Each row of a before or after table is a point. The points were changed in one or more steps. Then noise was added and the rows were shuffled. The steps act on columns, c1 being the first. What was done? A step turns or swaps two columns, mirrors them in a line or flattens them onto one, adds a multiple of one to another, or multiplies or shifts one. Angles are multiples of 10 degrees, from the lower column toward the higher: turns from -170 to 170, lines from 10 to 170 but not 90. Use the fewest steps. Two steps may share a column if one is a turn and the other turns, adds or multiplies; they go together, in the order done. Otherwise the lowest column goes first.

Before:
0.001; 0.048
0.060; -0.061
-0.023; -0.019
0.004; -0.053
-0.007; -0.012
-0.012; -0.023
-0.022; -0.048
0.039; -0.011
-0.013; 0.113
-0.013; -0.012
-0.038; -0.046
-0.040; -0.053
-0.040; -0.012
After:
-0.005; -0.012
-0.038; -0.025
-0.047; -0.053
-0.035; -0.042
-0.010; -0.011
-0.022; 0.033
-0.016; -0.028
-0.024; -0.013
0.114; 0.013
-0.005; -0.041
0.045; 0.017
-0.071; 0.043
-0.052; -0.001
Steps: mirror c1 and c2 in the line at 50 degrees

Before, 8 rows:
-0.017; 0.007; 0.033; 0.022; 0.003; -0.022; 0.033; -0.016
-0.029; -0.009; -0.050; -0.002; -0.010; 0.034; -0.016; -0.057
-0.020; -0.018; -0.027; 0.023; -0.055; 0.015; -0.019; -0.151
0.011; -0.010; -0.037; 0.040; 0.010; 0.003; -0.038; -0.032
0.019; -0.041; -0.016; 0.037; 0.015; 0.037; 0.032; -0.008
-0.022; 0.002; 0.033; 0.062; 0.027; 0.037; 0.017; 0.002
-0.116; -0.109; -0.019; 0.035; -0.085; -0.064; -0.008; -0.043
-0.021; -0.036; 0.041; 0.003; 0.026; -0.006; -0.026; -0.024
After, 8 rows:
0.046; -0.035; -0.017; 0.009; 0.024; 0.005; 0.026; 0.018
0.021; -0.100; -0.123; 0.054; -0.092; -0.017; 0.009; -0.020
0.037; 0.010; -0.013; 0.020; 0.000; 0.001; -0.033; 0.011
0.040; 0.012; -0.009; 0.060; 0.033; 0.005; -0.017; -0.008
-0.020; -0.033; 0.006; 0.042; 0.022; 0.003; -0.031; 0.012
-0.036; -0.009; -0.066; 0.001; -0.004; 0.000; 0.017; 0.028
-0.040; -0.004; -0.018; 0.040; 0.011; 0.000; 0.037; 0.027
-0.019; -0.013; -0.100; 0.027; -0.051; -0.010; 0.018; 0.116
Steps: turn c1 and c3 by -110 degrees; turn c3 and c8 by -150 degrees; turn c2 and c4 by -10 degrees; flatten c5 and c6 onto the line at 10 degrees; multiply c7 by -1

Before:
0.014; 0.016; 0.005; 0.008; 0.022; 0.005; -0.020; -0.027; 0.012; 0.076; -0.045; 0.026
0.070; -0.056; 0.008; -0.061; -0.006; -0.016; 0.033; -0.039; 0.038; -0.020; -0.034; -0.054
-0.011; -0.041; -0.041; 0.004; 0.003; -0.006; 0.013; -0.010; 0.007; -0.011; -0.016; 0.025
0.017; 0.055; -0.021; 0.019; 0.001; 0.084; -0.033; 0.010; 0.024; -0.007; -0.022; 0.017
0.011; -0.016; 0.008; -0.050; 0.040; 0.068; 0.022; 0.001; 0.000; 0.004; -0.002; 0.067
-0.002; 0.000; 0.001; -0.035; -0.029; 0.016; -0.016; 0.005; 0.024; 0.008; 0.078; 0.014
-0.067; -0.018; -0.017; 0.028; -0.022; 0.042; 0.044; -0.052; 0.037; 0.018; 0.054; -0.047
-0.068; 0.028; 0.022; 0.002; 0.038; 0.039; 0.032; 0.024; 0.047; 0.066; -0.005; 0.005
-0.012; -0.030; -0.050; 0.016; -0.037; 0.025; -0.034; 0.063; -0.024; 0.018; 0.010; -0.029
After (9 x 12):
-0.018; 0.016; -0.052; 0.017; -0.036; -0.002; -0.022; -0.002; -0.034; 0.019; -0.099; 0.002
-0.074; -0.040; -0.041; 0.027; -0.018; -0.014; 0.026; 0.002; -0.011; -0.012; -0.184; -0.032
-0.064; -0.036; -0.037; 0.008; 0.038; 0.025; 0.027; 0.006; 0.040; -0.067; 0.024; 0.003
0.009; 0.000; -0.039; 0.012; 0.019; 0.057; -0.025; -0.007; 0.023; -0.037; 0.119; 0.031
0.008; -0.002; -0.036; -0.051; 0.041; -0.043; 0.035; 0.006; -0.011; -0.044; 0.193; -0.012
-0.003; -0.022; -0.015; 0.005; 0.015; -0.005; 0.000; 0.004; -0.033; 0.037; 0.083; 0.001
-0.003; -0.016; -0.005; -0.038; -0.037; 0.001; -0.015; -0.001; 0.003; -0.012; -0.045; -0.079
0.015; -0.006; -0.058; 0.019; -0.002; -0.061; -0.025; -0.005; 0.054; -0.025; 0.069; 0.022
0.079; -0.056; 0.025; -0.056; -0.006; -0.011; 0.025; 0.002; -0.038; 0.010; -0.120; 0.056
Steps: turn c2 and c9 by 70 degrees; turn c6 and c10 by -130 degrees; turn c3 and c10 by -50 degrees; flatten c7 and c8 onto the line at 10 degrees; turn c11 and c12 by -110 degrees; multiply c11 by 3

Before (11 x 24):
-0.003; -0.039; 0.007; 0.049; 0.023; 0.032; -0.027; 0.008; 0.022; 0.036; -0.019; -0.040; 0.029; 0.029; 0.057; 0.039; 0.026; -0.044; -0.055; 0.015; 0.011; 0.032; -0.060; -0.020
-0.009; 0.002; 0.025; -0.027; 0.009; -0.066; 0.005; -0.002; -0.009; 0.001; -0.040; 0.010; -0.075; -0.050; -0.035; -0.035; -0.015; 0.044; 0.022; -0.055; -0.057; -0.054; -0.051; 0.022
-0.020; 0.071; 0.035; 0.025; -0.003; 0.019; 0.021; 0.052; -0.033; -0.016; -0.041; 0.013; 0.001; -0.002; 0.074; 0.022; -0.083; -0.074; 0.047; -0.030; -0.046; 0.047; -0.032; 0.019
0.007; 0.009; 0.051; -0.048; -0.062; 0.037; -0.053; 0.037; 0.059; -0.037; 0.029; 0.007; -0.061; 0.028; 0.011; 0.034; 0.024; 0.020; 0.006; 0.011; -0.031; -0.060; 0.049; 0.046
-0.028; 0.009; -0.052; 0.026; -0.067; -0.007; 0.021; -0.022; 0.036; -0.007; -0.085; 0.075; -0.033; 0.060; -0.009; 0.020; -0.057; -0.041; 0.015; -0.021; 0.059; -0.060; 0.027; -0.047
0.059; 0.067; -0.059; -0.045; 0.043; 0.035; 0.000; -0.004; -0.003; 0.007; 0.003; -0.010; 0.004; -0.018; 0.021; -0.020; 0.009; -0.066; 0.014; -0.031; -0.061; 0.017; 0.022; -0.053
0.032; 0.009; -0.012; 0.036; -0.002; -0.069; -0.048; 0.073; 0.047; -0.019; 0.018; -0.012; -0.017; -0.022; -0.013; -0.049; 0.024; -0.024; -0.006; 0.021; 0.032; -0.048; 0.017; -0.016
0.043; 0.050; 0.026; -0.047; -0.063; -0.027; -0.055; 0.039; -0.050; 0.014; -0.054; -0.031; 0.042; -0.027; -0.014; 0.042; -0.079; 0.011; -0.067; -0.005; 0.026; -0.056; 0.035; 0.010
-0.010; -0.050; -0.055; -0.041; -0.037; 0.000; -0.032; -0.005; -0.046; 0.049; -0.029; 0.053; 0.028; 0.052; -0.041; -0.010; 0.010; 0.019; -0.048; -0.038; 0.059; 0.017; -0.004; -0.032
0.048; -0.010; -0.009; 0.055; 0.016; 0.028; -0.028; 0.020; -0.007; 0.007; -0.061; -0.012; 0.026; -0.020; -0.006; 0.008; -0.081; 0.042; -0.036; 0.023; -0.040; 0.033; 0.012; 0.005
0.049; -0.027; -0.012; -0.051; 0.053; -0.045; -0.066; 0.055; 0.040; 0.015; -0.044; 0.066; -0.042; -0.023; 0.024; -0.005; -0.042; 0.012; -0.038; 0.047; -0.026; 0.037; 0.055; 0.033
After, 11 rows:
-0.028; 0.007; -0.049; -0.015; 0.061; -0.003; -0.058; -0.031; 0.035; -0.008; 0.062; 0.076; -0.036; 0.121; -0.006; 0.017; -0.060; -0.043; 0.015; -0.017; 0.058; -0.063; 0.029; -0.056
0.042; 0.050; 0.023; 0.058; 0.003; -0.029; 0.020; 0.020; -0.049; 0.017; 0.074; -0.032; 0.042; -0.057; -0.011; 0.048; -0.076; 0.014; -0.063; 0.065; 0.025; -0.055; 0.039; -0.052
0.048; -0.023; -0.007; 0.020; -0.070; -0.045; 0.038; 0.069; 0.041; 0.016; 0.069; 0.066; -0.043; -0.050; 0.027; -0.007; -0.041; 0.010; -0.038; 0.046; -0.031; 0.037; 0.057; 0.026
0.008; 0.010; 0.049; 0.085; 0.005; 0.036; 0.064; 0.031; 0.058; -0.038; 0.000; 0.008; -0.061; 0.054; 0.015; 0.035; 0.023; 0.020; 0.003; -0.030; -0.033; -0.062; 0.051; -0.030
0.034; 0.007; -0.008; -0.030; 0.030; -0.072; 0.049; 0.066; 0.046; -0.020; 0.012; -0.012; -0.020; -0.045; -0.013; -0.051; 0.023; -0.024; -0.005; -0.034; 0.030; -0.047; 0.014; 0.005
-0.014; -0.050; -0.055; 0.012; -0.005; 0.000; 0.012; -0.033; -0.047; 0.048; 0.038; 0.054; 0.033; 0.101; -0.038; -0.008; 0.010; 0.020; -0.050; 0.052; 0.061; 0.018; -0.005; -0.063
0.051; -0.010; -0.009; -0.025; 0.028; 0.028; -0.007; 0.033; -0.009; 0.009; 0.074; -0.015; 0.027; -0.040; -0.005; 0.008; -0.081; 0.040; -0.036; 0.056; -0.043; 0.033; 0.012; 0.040
-0.021; 0.069; 0.032; 0.009; 0.019; 0.016; -0.042; 0.010; -0.035; -0.019; 0.027; 0.010; 0.002; -0.005; 0.071; 0.023; -0.082; -0.072; 0.045; -0.129; -0.044; 0.045; -0.028; 0.024
0.062; 0.068; -0.060; -0.042; -0.061; 0.036; 0.002; -0.025; 0.001; 0.008; -0.002; -0.008; 0.001; -0.036; 0.022; -0.018; 0.008; -0.067; 0.013; -0.039; -0.061; 0.021; 0.022; -0.033
-0.008; 0.000; 0.025; 0.024; -0.028; -0.071; -0.024; -0.045; -0.010; -0.001; 0.032; 0.010; -0.078; -0.099; -0.037; -0.037; -0.011; 0.041; 0.025; -0.066; -0.058; -0.053; -0.054; 0.003
-0.004; -0.038; 0.008; -0.046; 0.022; 0.033; 0.013; 0.013; 0.021; 0.038; 0.027; -0.039; 0.031; 0.059; 0.056; 0.042; 0.029; -0.045; -0.053; 0.090; 0.009; 0.034; -0.058; 0.023
Steps: turn c4 and c5 by 130 degrees; turn c4 and c24 by -50 degrees; turn c7 and c11 by -150 degrees; turn c8 and c20 by -50 degrees; add -1.5 times c19 to c20; multiply c14 by 2
